Each row of a before or after table is a point. The points were changed in one or more steps. Then noise was added and the rows were shuffled. The steps act on columns, c1 being the first. Name the steps. A step turns or swaps two columns, mirrors them in a line or flattens them onto one, adds a multiple of one to another, or multiplies or shifts one. Angles are multiples of 10 degrees, from the lower column toward the higher: turns from -170 to 170, lines from 10 to 170 but not 90. Use the fewest steps. Two steps may share a column if one is a turn and the other turns, adds or multiplies; they go together, in the order done. Otherwise the lowest column goes first.

Before (13 x 2):
[[  11  -24]
 [-121   -8]
 [  15   -8]
 [ -12  -12]
 [  24  -33]
 [  22  -13]
 [   4  -56]
 [ -15   -3]
 [   5   -1]
 [  17   -5]
 [  19  -22]
 [   8  -41]
 [ -34   -2]]
After (13 x 2):
[[ -4 -28]
 [-22  28]
 [ -7 -38]
 [  4 -16]
 [-81  88]
 [  9 -24]
 [-27 -29]
 [  1  -7]
 [ 11 -18]
 [-40 -40]
 [-10   7]
 [-21   1]
 [-12 -25]]
Steps: turn c1 and c2 by -50 degrees

Before (10 x 4):
[[ -1 -10  26 -21]
 [-67  24  32   4]
 [-29  -8 -44  33]
 [ -4 -75  -3 -23]
 [-85  46 -42  24]
 [ 20 -57 -41  16]
 [ 45   1   0  63]
 [ 53  20  25  12]
 [ 11  13   6   4]
 [  2  34  22   4]]
After (10 x 4):
[[  2 -40 -10   2]
 [ 11 -15  -1  -7]
 [-84 -28  56 109]
 [ 52 -28 -17 -40]
 [ 20  66  19  -4]
 [ -4  72 -23 -18]
 [ 44  -1  -1  19]
 [-66 -34 -22  72]
 [-29  22  39  62]
 [ -1   2 -28 -20]]
Steps: add -1 times c1 to c4; turn c2 and c3 by 160 degrees

Before (14 x 6):
[[ 41   0  21 -15   6  -4]
 [ -9 -74   3 -26  -1 -67]
 [ 36  -1 -60 -20  15   9]
 [ 21  -2  11  14  19 -10]
 [ -4 -12   7 -15  17   0]
 [  0   9   6   2  15   1]
 [ 37   9 -31 -22  66 -92]
 [ 13 -24 -45  30   2 -27]
 [  9  -9  15 -11  -3  -1]
 [  4 -13 -15 -24  13 -18]
 [-27   1   8 -13  35 -10]
 [-42  -1   4   0  21 -44]
 [ 20  13 -53   6  11  10]
 [-20 -42   4   9  24 -19]]
After (14 x 6):
[[  18   14 -108   11  -10  -13]
 [ -22    3   17  -12  -35   14]
 [  45    1   42  -10   -7    3]
 [  -3   12   11    2  -20    4]
 [ -43   -3    6   -4  -12   46]
 [  37   -3 -123  -16  -13   -9]
 [   6  -21  -31  -18   -4   18]
 [   7  -38  -94   34   -2   26]
 [  -5  -95    5  -29   11   64]
 [  21   -5   18   13  -23   17]
 [  45   12  -62  -11  -49  103]
 [  13   -8   30   -7    3   -2]
 [ -22  -51    9    6  -18   23]
 [   0  -12   11  -15  -20    2]]
Steps: turn c1 and c4 by 10 degrees; multiply c2 by 1.3; multiply c3 by 2; turn c5 and c6 by 170 degrees

Before (10 x 9):
[[-37  12 -42 -59  -8  25 -55  30  10]
 [ -5 -56  45  -5 -34  12 -37 -69  45]
 [ 11 -19  33  -3 -29  37  22   7  52]
 [ 11 -12 -39 -54 -33 -22  51  11  55]
 [ 15 -31 -70 -55  16  23 -36  31   8]
 [ 37 -13  42  -5 -24 -45 -60 -28 -54]
 [ 37 -23  32 -67 -44   3  22  14 -65]
 [ 56  23   3 -27  27  -6  33 -75  35]
 [-14  -3 -39  16  15 -38 -51 -62 -52]
 [-34 -25  -1 -44  37 -28  33  25  33]]
After (10 x 9):
[[   6  -16   36  -35  -62   37   26   49  -29]
 [  16  -26  -67  -82   20   18  -34    0  -33]
 [   7  -12  -34  -83  -67  -22   52   47  -31]
 [  34   -9   39  -35    6  -45  -58  -38   43]
 [ -39   12  -43  -94   -6   22  -52   -6  -32]
 [  36  -23   36 -100    5    2   22  -65   11]
 [ -34  -20   -6  -73   19  -28   36   20  -36]
 [ -20    1  -35  -12   35  -44  -48  -26   83]
 [  -1  -63   46  -39  -74   14  -34   68   50]
 [  60   21    3  -60  -13   -6   35   62   65]]
Steps: shift c4 by -30; turn c8 and c9 by -110 degrees; add -0.7 times c8 to c5

Before (12 x 11):
[[  31  -42  -25   35   35  -33    4  -41   12  -20   31]
 [  40   49  -41   16  -39   -4    0    4   11    8  -49]
 [ -59  -23    0  -36   -2   32   19  -37   13  -50  -45]
 [ -46   50   25    1   -1  -32  -84  -28   12   30  -70]
 [ -17   44  -21    5   55  -34   14  -35   24  -16  -42]
 [  18   10   33   61  -22   -8    6    8   15  -36   31]
 [-101  -28  -20    6   47  -37    9  -36  -23  -16   36]
 [  33   51   -1   66   45  -42  -11  -28  -65   28    2]
 [  11   48   -8  -10   55  -37  -19    3  -45  -49    2]
 [ -31   61   37  -16  -16  -21   13  -47  -14  -50   32]
 [  24   44  -23   41    9   17    0  -29   11  -48   32]
 [  30  -43  -32   40   53    0   16   -7   16   56   37]]
After (12 x 11):
[[ -17   25   14   -3  -40   15  -40  -97   44   -8  -50]
 [ -45   13   38  -22   74   13  -43    3   50   53  -73]
 [  31   17  -15   13  -40   40  -37  -73  -42   41   37]
 [  19   14   15    8    5   60   21   76   11  -46   34]
 [  39   13  -30  -33   19   16   35  -73   49  -12  -37]
 [ -32  -14   59   40   -6   -8   19   -3   60  -34    8]
 [  34  -65   19   14  -13   77  -45  -48   50   11   -8]
 [  12  -44   -8   32  -11    3  -57  -10   49  -54  -24]
 [ -59   14   30  -44  -15  -45   12  -61  -24  -20  -22]
 [  23   12    8   -3   -6   32   -7  -90   44  -59   43]
 [-102  -23   15   48  -33   19  -36  -96  -29   34    7]
 [  29   13   17   34  -21   44  -30 -114  -42  -37   12]]
Steps: add -0.5 times c1 to c10; swap c2 and c9; turn c3 and c8 by 50 degrees; multiply c8 by 2.5; turn c4 and c6 by 110 degrees; turn c4 and c11 by -40 degrees; mirror c5 and c7 in the line at 120 degrees

Before (12 x 14):
[[ 24  -4 -57  50  61  47  43 -78  10  14 -13 -32 -12  38]
 [-23 -18 -19   4 -33  -8 -24 -11   7 -25  54 -33  24 -22]
 [ 53 -28   5  33  -2 -22  26 -96  27  13  -3   1  36 -60]
 [-11  29 -36 -39 -28  48  12 -43 -36 -37  -9  53  -2  47]
 [-26 -30   0 -31 -44  60  -9  -1  34  33 -21  75  41  32]
 [-50   1  49  -4 -25  10 -17 -79 -50 -15  13  74 -17 -19]
 [  1  -1  -8 -20  41 -49  29  -6   3  35 -50  34 -39  38]
 [ 62 -26 -11 -13  61  14  68  -2 -12 -66  15  17  -2  50]
 [ 12 -37 -12 -48 -23  42 -35 -85  19 -48 -41 -29 -27  -6]
 [ 53 -21   0   7   3  22 -25 -63 -54 -36 -39 -16 -19 -12]
 [ 13  -3  -7 -10 -25 -31  15   4  -8  41  39  34 -37 -57]
 [ 23  21  47  48 -19   6   5  -4 -23 -60  20 -20 -35  36]]
After (12 x 14):
[[-11 -39 -20   5 -19 -17 -25 -10   7  35  54  40  -3   4]
 [-28  28 -35 -39 -12  96  13 -42 -36  26  -9 -46  25  54]
 [ 52  31 -11 -11  75  26  67   0 -12  49  17 -38  45  -1]
 [ 35  43 -57  51  56  96  43 -78  10 -20 -14  20   0  -8]
 [ -1 -40  -7  -9 -40 -63  13   4  -9 -54  38 -36   2 -28]
 [-73 -18  49  -4 -24  20 -18 -78 -49   3  14 -52  22   1]
 [-12  35  -8 -18  43 -97  29  -8   2 -52 -48 -32   9   5]
 [ 50 -48   6  30 -13 -43  25 -96  26  13  -2 -20 -36 -44]
 [ 29  20  49  45  -6  12   5  -4 -22  25  20   8  67  39]
 [ 21 -44 -12 -49   7  84 -36 -84  18  21 -41  23  51   6]
 [ 57 -21   0   6   9  42 -25 -63 -53  15 -39  -3  38 -11]
 [-50 -34   0 -29  10 121  -9  -1  34   0 -21 -62 -53  52]]
Steps: mirror c1 and c12 in the line at 170 degrees; turn c5 and c14 by -40 degrees; turn c2 and c5 by -40 degrees; multiply c6 by 2; turn c10 and c13 by -140 degrees

Before (13 x 20):
[[ 15  -1  24  21  30  23   0  -3   2  14 -36  10  -8 -12  17  27 -13  37
   58 -62]
 [-51  -8  13  35  48  20 -29 -16   0  53  30 -40 -28 -18  44  18  19  37
   32 -13]
 [ 19  -6  15  53  58  30  -1 -22 -10   8  -2 -33 -23  -9  15  50  10  25
   58  19]
 [  2 -33   6 -27 -35 -10 -29  52  42  15 -13  -3  53  13  -5 -35 -16 -15
   -3  35]
 [  8 -10 -28   9  -9 -30 -24  45  26 -13  -7  26  38  20 -10 -81 -64 -27
    5  16]
 [-18 -33  11 -23 -15 -33 -40   2  29 -31  18  23  22  30  -9 -36 -10 -27
   12  11]
 [-15 -32 -36  -7  15 -34  -6   4 -17 -17 -46  -8  28   8   3   9 -37  13
  -26 -14]
 [-29  -1  12  40 -11 -27 -57 -25  14  69  24   2 -49  11  73  45  17   1
   -6  38]
 [-25  42  41  36  12 -22 -10   7  -8  23  16 -25 -41   4  50  14  47   8
  -11  26]
 [ 19 -16 -44   2  32 -45  15   3  -1  10 -14  22  35 -32 -29   9   2  29
   17 -24]
 [-22 -42 -11  -7 -42 -24 -23  52 -22   9  -2  30   1  22 -32 -40 -23 -21
   -1  23]
 [ 11 -50  -9 -40  28 -47 -11  49   6  -4  -8  29   1  -1  11 -29 -35  -2
  -11  17]
 [ 36 -34 -12  -4  17 -20  26 -34  -8  16 -32 -19 -14 -10 -11 -29 -16  30
   10 -24]]
After (13 x 20):
[[ -50    4   -4  -39   24  -51   -5   44   -6   -3   14   82    3   -1
   -10   28  -28   -5  -14   21]
 [ -36   11  -11   -4   18  -16  -42  -37   23   20  -14  -54  -19   -8
     2   43  -65   33    8  -26]
 [ -64  -16   -7   -7  -42  -10    2   52   42   11   22   92   -1   27
    16    1   14  -18    3   27]
 [ -46  -19    8  -18  -14  -50   28    2  -16  -27   34   68   26   20
    21   -3   30  -23   13   14]
 [  37  -20   40   38   16  -15   19   12  -33   22   -1  -71  -46    2
   -45  -29   32    4   -4   27]
 [  -9   -4   10   36   48   21   41  -15  -27   53   23 -124  -27  -13
   -33  -46  -33   40   31  -15]
 [   0   22  -46    6   30  -53  -15    5   16   13   -3   67   30  -29
    19   15  -41   24   19  -25]
 [ -43   -8    6  -27  -37  -44   -3   48  -36   17   33  -15   53   14
    30   18   14  -16   -3   34]
 [  16   24   23   23   32   23  -35   -5  -13   11   13   27  -14   -8
    -6   -2  -66   38   60  -61]
 [ -32   18  -36   -4   12  -24  -38    0   13  -23   19  -28   29    8
   -13  -11  -51   16  -25  -10]
 [   9   22   10   37  -16  -36   48  -22  -56   63   43    9  -46   10
   -47  -40   17    4   -6   35]
 [  16   51   18   52   60   38   -4  -25   -4   13    4  -98  -23  -18
   -14   -8  -28   26   56   20]
 [ -38  -52  -31    6   -4  -49   -3   45  -11  -16   22   75   41   23
    21   41  -19  -29    4   21]]
Steps: turn c1 and c16 by 120 degrees; turn c1 and c2 by -120 degrees; add -0.7 times c9 to c6; turn c9 and c15 by 140 degrees; turn c7 and c11 by -110 degrees; multiply c12 by 3; add -1.5 times c18 to c17

Before (9 x 24):
[[  50  -39   63   -4   -5   61    4  -57   25  -33   14  -71  -10   32
    35   59   -8  -29    0  -30   43  -12  -32   53]
 [  50   22   -6   -7   14  -21   21   51   47   51   18   27   -4 -102
    41  -34   -3    8   -8    2  -40   34   10  -12]
 [  31   53   -5   37   50  -18  -14   81   73   63  -10   50  -43  -43
    12  -71  -73  -38    2   -8  -28  -24  -47  -32]
 [  10  -35  -16   46  -26  -11  -39  -34    3  -50   42  -92   34   20
   -60   28   -2    8   -7  -27   44   -7   26  -60]
 [ -19  -20  -16   44  -51  -18  -23  -52  -47    1   58  -28    7  -38
   -41   16   28  -19   -1  -13   76  -15   37  -17]
 [   1    3  -50   36   49   -6  -12   26   75   54  -17   49  -36  -50
   -12  -10  -27    1    1   56  -20  -12  -42  -34]
 [ -17  -16   53   57  -37   -4  -17  -47   13  -22   -2  -31  -19   30
     9   56  -17  -11    3  -36   10   31   49  -11]
 [  60  -46   71   17    4   95  -21  -44   35  -30    6  -32  -28  -13
   -21   20   41  -26   44  -29   -8  -25   13   59]
 [ -67   -4  -15   72  -22  -22    8   -8  -16   -2   79  -43   53  -57
   -75   26   31   20   -9  -16   30   19   33   36]]
After (9 x 24):
[[ 55  19  -4  60  13 -41  20  48 -51  38  16  22   2 -82  35 -38  -2   5
   -6  -3 -46   8   3  -7]
 [ 82  45  -9  61  54   3 -18  28 -72  50 -17  50 -37 -10  10 -69 -66 -38
    4 -23 -28 -33 -49 -13]
 [-33 -41  11  22 -31  -2 -41  10  -2 -69  38 -92  30  40 -54  28  -7  13
   -4 -58  46 -18  21 -30]
 [-40 -51 -71  19   2  79 -19  55 -23 -42  -1 -32 -24   3 -22  22  37 -27
   37  12  -4  59  15  61]
 [-53 -17  28  53 -55  -1 -30 -25  46 -10  55 -30   8  -1 -40  16  26 -18
    4 -21  80 -24  40  -9]
 [-54 -40 -70 -25  -8  48  10  47 -14 -42  19 -70  -7  21  34  64  -7 -32
    1  13  45  40 -32  63]
 [-49 -15 -50  25 -40 -33 -13 -16  -7 -33  -3 -28 -26  56  11  56 -15 -15
    7 -40   7  14  47  12]
 [ 23  -1  41  59  56   3 -19   3 -84  41 -14  45 -32 -16 -14  -8 -24   0
    1  22 -21 -11 -41 -57]
 [-10  -8  14  91 -19 -26  10 -74  17  -6  82 -44  52   2 -68  30  29  22
   -8   7  28  -5  35  38]]
Steps: swap c1 and c8; turn c3 and c9 by 170 degrees; turn c4 and c14 by 40 degrees; turn c6 and c22 by 50 degrees; shift c10 by -10; turn c20 and c24 by -40 degrees

Before (10 x 48):
[[-26 -36   1 -36   8 -16 -11  11  18 -33 -28  -7  -7   6 -35  37   7  15
  -14   2 -71  33  27  11  32   5  20  15  41  -6  27 -28  11  25  54 -36
   44 -14  -5 -29  23   6  36 -27   4  -9  29   2]
 [ -5  33   4   3  18  15  25  26   2   2 -15   5  -2   3 -36  48 -28 -39
   13  -5 -48  13  19 -14  22  -4  54  -6  10   2  21 -41  -7   4  25 -50
   13 -24  11 -38  35  14  11 -19 -13   9  31  18]
 [  1  11  16 -10  -7  -8   8 -32 -10   7 -22   7   9   0 -41  25 -19 -10
    9 -23 -39   5  42   6  19 -22  20  41   3  36  -9 -22  31  34  10 -41
   43  -7  -8 -23  58 -10  17  15  13 -21  36  -3]
 [ -4 -10  32 -60  -9  73   3  50  15   8  27 -12 -16 -15  16 -51 -11  19
  -24 -22  37 -35 -33 -14 -33 -23 -36  -8  -7 -26  20  -5 -27 -70 -73  12
   15 -12  27  39  18 -23 -13 -29  18  -1  -1  -8]
 [-17   2  34 -49 -34  53  -9   4  -7  36  34  -6 -17  -4  21   4 -29   2
  -38  19  33 -17  -5 -17 -14   1 -33 -23  16  -3  41  29 -37 -59 -76  14
    1  18  22  52  42  27   5 -49 -19  21  19 -24]
 [ -8 -11  -2 -44  16 -13  23  18 -18 -20   1  -9  -6 -19 -51  36 -23 -22
    7 -10 -39  31   1 -27  31  22   8  35  13  22  22 -11  29  -8  21 -10
   27 -25 -42 -62  40   0  52 -14   8  10  30  19]
 [  6 -20  21 -68  -8  84 -11  37 -27  -1  21  -7 -13 -15  46 -46  -9   5
    5 -39  26 -30 -29  27 -36   7 -22   4 -10   5  38  54 -54 -16 -94  18
   -5  -1  31  46   9  49 -18 -10  20   2   8  -3]
 [ -6  12  56 -39 -19  75  -3  15  -4  14  19   3  -7 -18  -4 -26 -36  36
   -4 -20  49 -16   0  19 -39   2 -36 -22  -1 -41  10  29 -48 -41 -77 -15
  -28  42  -2  44  15  24   9 -13  20  13  18  38]
 [ 14  48   1 -24   5   5 -19 -25 -25  -6  -6 -14 -21   5  20 -15  83 -26
   -5  49 -33  -2  86 -40   0  56 -23 -35 -38 -16   6  25  -4  -5  -5  19
   -7  29 -47  11 -59   8 -32  -3 -19 -49  -9  18]
 [ -4  -7  12 -18 -25  -5   1  45   2   9  -1   2 -14  12 -30   1   4 -14
   31   5 -73   9  18   6  20   6   3  12   6  26   6   6  20 -22  41 -38
   -7  -8  -2 -28  64   4   8   7  17  -4  52  15]]
After (10 x 48):
[[ -6  34   2 -29  -2 -10 -23  26  -5   0 -17   5  -2   1 -35  47 -26 -38
   10  -7 -50  14  13 -13  20  -6  54  -4  12   2  17 -38 -15   8  23 -46
   14 -27  13  35  39 -25  13 -18 -13   9  33  20]
 [ -3  -8  31  62  40 122  -2  52 -11  10 -54 -13 -20 -17  18 -51 -11  23
  -24 -22  40 -34 -32 -12 -29 -25 -35 -13 -11 -26  18  -9 -45 -68 -75  11
   15 -12  27  -5  16 -64 -15 -30  18   0  -4  -8]
 [ -2  -8  11  14 -13  -5  -2  46  -3  13   7   2 -14  11 -28   2   2 -15
   34   7 -75   8  18   4  23   7   4  10   5  28   5   7  27 -22  45 -39
  -10  -5   2  34  62 -36   9   8  17  -5  52  16]
 [-16   2  37  76  16 108   2   5  10  36 -28  -7 -18  -3  23   7 -28   3
  -38  21  33 -18  -7 -18 -15   1 -30 -19  16  -3  40  30 -59 -60 -71  15
    1  21  24 -21  45 -12   6 -50 -19  24  21 -29]
 [ -8 -13  -2  -8  18 -10 -28  16  13 -21  13 -10  -5 -22 -55  30 -25 -23
    5  -5 -40  29   3 -28  30  24   6  34  11  21  20  -8  50  -8  23 -10
   26 -25 -43  76  40 -40  50 -16   7   9  28  19]
 [ -5  16  55  57  24 108   2  16   2  16 -59   2  -2 -14   0 -28 -34  36
   -2 -14  45 -12  -3  21 -40   0 -34 -26   0 -39  11  32 -77 -42 -79 -13
  -27  40   0 -18  14 -15   6 -13  18  15  14  40]
 [ 16  49   1  18  24  -4  17 -33  25  -9  -8 -10 -19   4  17 -16  83 -27
   -3  50 -31  -1  87 -41   2  54 -23 -33 -41 -22   8  26  -5  -6  -9  22
  -11  29 -48   6 -57 -33 -30  -2 -21 -52 -11  18]
 [  5  11  19  -3  -4 -47 -12 -32   9   9  -5   7   8   2 -41  29 -19  -8
   10 -25 -38   2  38   7  20 -20  19  43   6  37 -11 -23  49  35  12 -44
   43  -7  -5  26  59 -49  12  15  10 -24  36  -4]
 [  6 -19  23  65  52 116   8  40  29  -3 -62  -6 -11 -13  51 -44 -10   3
   10 -36  23 -30 -25  25 -34   6 -22   0 -11   6  40  53 -82 -18 -95  20
   -5  -1  30  -8  11   9 -23  -8  23   4   7  -2]
 [-26 -34   0  10  16 -64  16  13 -16 -33  -2  -7  -8   4 -35  38   9  11
  -12   3 -65  34  30  13  28   7  23  13  46  -8  27 -26  18  24  57 -36
   43 -14  -5  48  22 -34  33 -30   3  -8  28   3]]
Steps: turn c4 and c40 by -150 degrees; turn c4 and c5 by 40 degrees; turn c6 and c11 by -60 degrees; multiply c6 by 2; turn c7 and c9 by -170 degrees; multiply c33 by 1.6; shift c42 by -40
